Rows are points. The window is the flat piece filled in between its corners: a triangle in 3 columns, a solid with four corners in 4, and so on. A path goes straight from each point to the next, and from the last back to the first. List the points from which the path goes on through the window.

Window, 3 rows:
[[-24 -30   6]
 [ -3 -40  -9]
 [ 12  38  40]]
Path:
(1): [ -5 -14  -6]
(2): [-14 -22 -22]
(3): [ -6 -38  10]
(4): [-4 -3 44]
(5): [-13   6   9]
(6): [-34   0  -9]
(7): [  8 -40  33]
(8): [ -3 -11  57]
(9): [13 35 17]
(10): [ 7 36 16]
(11): [20 -7 49]
(12): [  8 -60  21]
Through the window after points: 2, 6, 8, 12

Window (4 x 4):
[[ 32  41  24   1]
 [-29  -4 -29  -4]
 [-24  48  36 -10]
 [ 40 -40  -2  32]]
Path:
(1): [ 31 -29   8 -14]
(2): [-19   4   8 -50]
(3): [-23 -16 -26  37]
(4): [ 27 -16 -12  41]
(5): [ 43 -30   5  -9]
(6): [-11  -4 -21 -25]
(7): [ -7   0 -19  32]
(8): [ 21 -26 -32  60]
Through the window after points: none

Window, 6 rows:
[[  9 -52  -5  31  10 -35]
 [ 33   5  22  16   9 -15]
 [-21  -4 -13  -1 -10   0]
 [ -4   1 -30 -14 -33  31]
 [ 39   6   3 -13  31  30]
 [ 31   7  -9  17  25  11]]
Path:
(1): [ 60  -8 -36 -16  19  -3]
(2): [ 42  10 -16 -10  19  -1]
(3): [24 -1 15 11 23 26]
(4): [20 -2 29 21  1 24]
(5): [31 13 -5 -4 18  8]
(6): [ 21  -6  -6  -6  -2 -37]
(7): [ 15 -19  23  28   7  12]
(8): [-13 -17   2  16  10  18]
Through the window after points: 2

Window, 8 rows:
[[-25  23 -38   5  15  12 -33  -3]
 [-12  60 -35   4  -3 -44  35  43]
 [-12   6  32  12 -28   1 -12 -25]
 [ 22   2  29 -10 -12  35 -33  -8]
 [ 14  -6  20  15  -5  31  11 -26]
 [-32  -9  34 -19  -7  38  -8 -16]
 [-20  47   1  18  33 -34   6  34]
 [ -3  -6 -16 -23  29 -14 -33 -10]]
Path:
(1): [ -8  11  -2   2  -1 -10   6  17]
(2): [-37 -14  -6   5  -4   9 -12  24]
(3): [  7  50 -16 -10  22  18 -34 -38]
(4): [  6  45 -15  -7  11  16  -9 -20]
(5): [-11  -8   2  17   4 -14 -13  22]
(6): [ -6  12  -5  26  -6 -21  14  46]
(7): [-18  40 -11  -3  -4 -24  10  -2]
(8): [ -9  41  -3 -23  19  10 -14 -29]
(9): [-14   6  -4  10   0   6  -8  24]
(10): [  2 -14   9  19  -9   9 -10  16]
(11): [  3  27   6   1   3  12  16 -19]
(12): [ -4  32  10 -10   8  -6  -2  -5]
Through the window after points: 2, 10

Window, 11 rows:
[[  9  21  -5 -36   6  10  -9   1   0  -8 -16]
 [ 29  13 -27 -14  -1  17  23  13  -1 -29   4]
 [-32   6  15   3  35  16 -14 -17  25  11  -7]
 [-34 -11  18   0  28   9  -3 -15  -6 -10 -30]
 [ 31 -11  -4 -35  -6   7   2   4   4 -30  11]
 [  8   4  17 -11 -11  34  -5  -6  -1   1  -9]
 [-43  -1   5  18  -1 -17  -5  -8  10   0 -13]
 [-14  -7   0   2  29   1 -12 -20  -9  22 -12]
 [ 19  18  11  -7  -1 -22  34   8   0 -22   6]
 [-19  -1   0 -12 -19 -26  60 -14  12 -11   0]
 [ -4  -3   1 -14 -14 -21  53  32  13  -4   1]]
Path:
(1): [ -3   4   3  -7  -3  -7   6  -2  25  -1 -19]
(2): [-12 -16  11  -2  -9 -33  19  -1  37  12 -26]
(3): [-21  15  11 -13  13  21  18  -4 -17 -14  13]
(4): [-24   2  14  -6   6  -5  13   4 -17 -13   7]
(5): [ -2  -6  -3  -4   7  -4  19  -2  32   7 -30]
(6): [  6 -12   6   2  19 -14  22 -12  17   3 -22]
(7): [-18  19   7 -17  -8   1  15   2 -10 -23  13]
(8): [-13  -2  -6 -25  15  27  14   3 -26  -5  14]
Through the window after points: 4, 6

Window (12 x 12):
[[ 18  18   0  -5 -12  13  18  -3 -16  -8  25 -19]
 [ 14 -18  14 -13  26 -15 -15 -16 -11  -1 -30   1]
 [-27 -28 -22  -2  11   8   2 -11  34  40   5  13]
 [ 22  12  -5   4 -21   3 -32  13 -12 -40  23 -26]
 [-17 -12  12  18  12 -22   3 -11  -9   5 -31   1]
 [ -6 -28  -7  14   6  20  22  -3  60  41  -4  -7]
 [-11   0  11  -1  30  -9 -13  11   8  25 -15  -5]
 [ 12  11   2   8  11  17   2   5  -4 -40  26  -5]
 [ 10  13  22   9 -16  16  -5 -10  10  -6  32   2]
 [  1  -2   7 -14   7 -30   0   8  10  -7 -15   9]
 [ 26  -7  -8  18  -6  10  -4  18   3   4  28   8]
 [ 16  24  -7   6   8  -6 -14  -9  -3 -10 -17   6]]
Path:
(1): [  6  -3  13  -6   6   0  -2   1  -2  -5 -16   8]
(2): [ -8 -15   5  -3  -1  12  -2  11   3  -1  13   9]
(3): [ 21  12 -14  18  14  -3  -5 -15  19   4   6 -15]
(4): [ 11  -7   4  31   9 -27   9 -11 -12  10  17  -8]
(5): [  2   8   5 -22   0  25 -15  11  21 -16 -29  -2]
(6): [ -5   3   4   0  -3  10  -7  12   1 -13  -2   7]
(7): [ 25   6  -7  20   5 -10   2  -7   8   9  29 -22]
(8): [ 13 -13  -1   2  31 -10 -17 -16  -6  -8   3 -16]
Through the window after points: 2, 8

Window (14 x 14):
[[  4 -26   5   3  12   3  11 -18  -5  21   1  25  13   8]
 [ 24 -15  -9  17 -19  18  -8 -11  -9   8 -21  -8 -23 -21]
 [ -7  36   5   2   2  -7   1 -13  -6  35  -7  16  12 -18]
 [ 43  -5   5  25  -4  11  -9   5   6 -21  17   9 -14  10]
 [  0 -10 -11  -7   5  25  -2  19 -10   7  -2 -12   3  -1]
 [  2 -20   8  27  21  -7 -19   1 -17  20   3  17  -5   4]
 [ 17 -17  26   2  17 -13 -10 -18  -5  -5   9   4  11   4]
 [-10   5 -10  -9  10   3  -4  -2 -13  -3  -7  19 -27  -7]
 [-16   9  17   9  29  36  -1   6 -10  15  -5 -11  -3  22]
 [ -2 -26 -13  14  28   9  20  -6 -21   7  17   7 -17 -14]
 [ -4  60 -19  -6   5 -22   0 -13  10  25 -24  -2   0   6]
 [ -9  -4  -8  -1 -46   1  -3  -7  16   1  -5 -22 -25 -16]
 [ 14 -30  17  12  -5   5  -4   0  28   1  -7  -3  -8 -18]
 [ -8   3  -7  15  -7  12 -15 -17  19  -6  -4  -5   2 -11]]
Path:
(1): [ -1  -4 -10   6   9  11 -14 -12   1  20   0  -1 -14   0]
(2): [  7   4   3   1   9  10  -8 -11   9  15   0  -2 -10   6]
(3): [-25  20  -3  17   4  -4   9   7 -23   2 -19   2  13  -1]
(4): [  4   7  -3  19  -2 -12  12 -11  -7 -16 -25 -11 -12  -8]
(5): [ 19  -9 -11   0 -11  30 -23  -6   0  36   0   6 -13 -12]
(6): [  9   0  -7 -10  12  17 -19  -8   4  16  21 -12 -20  -8]
(7): [ -5  -8   9  13  -2   3   7   2  -8  -3 -20   6   5   3]
(8): [  2 -18  -8  24  -3   4   3  13 -19  -5 -15   6  -5 -13]
(9): [  9  -9   8 -12  10  22  -8 -15  12  13  20  -3 -11   4]
(10): [ -1  -7   2 -18  13  12  -9 -14   7  20  17   7 -24 -21]
(11): [ 12  -6  -4  28 -14 -11   1  -3  -6  -6 -18  -1   8  -2]
(12): [  4  -5   2  19  -1   0  26   1 -17  -8 -30  -7  -2  -6]
(13): [  4   1  -6  -4   8   9 -14  -6   5  20  14  10  -1   2]
(14): [  1  -8   2   0  13   2  -4 -16   1  21  -1   9  -1   4]
(15): [  5   9  -5  14  -7  -7  15   0  -5   4 -11  13   9  -1]
(16): [  1   8  10  20   3 -17   7   1  -4  -6  -8  14  14  -6]
Through the window after points: 2, 4, 6, 12, 14, 16
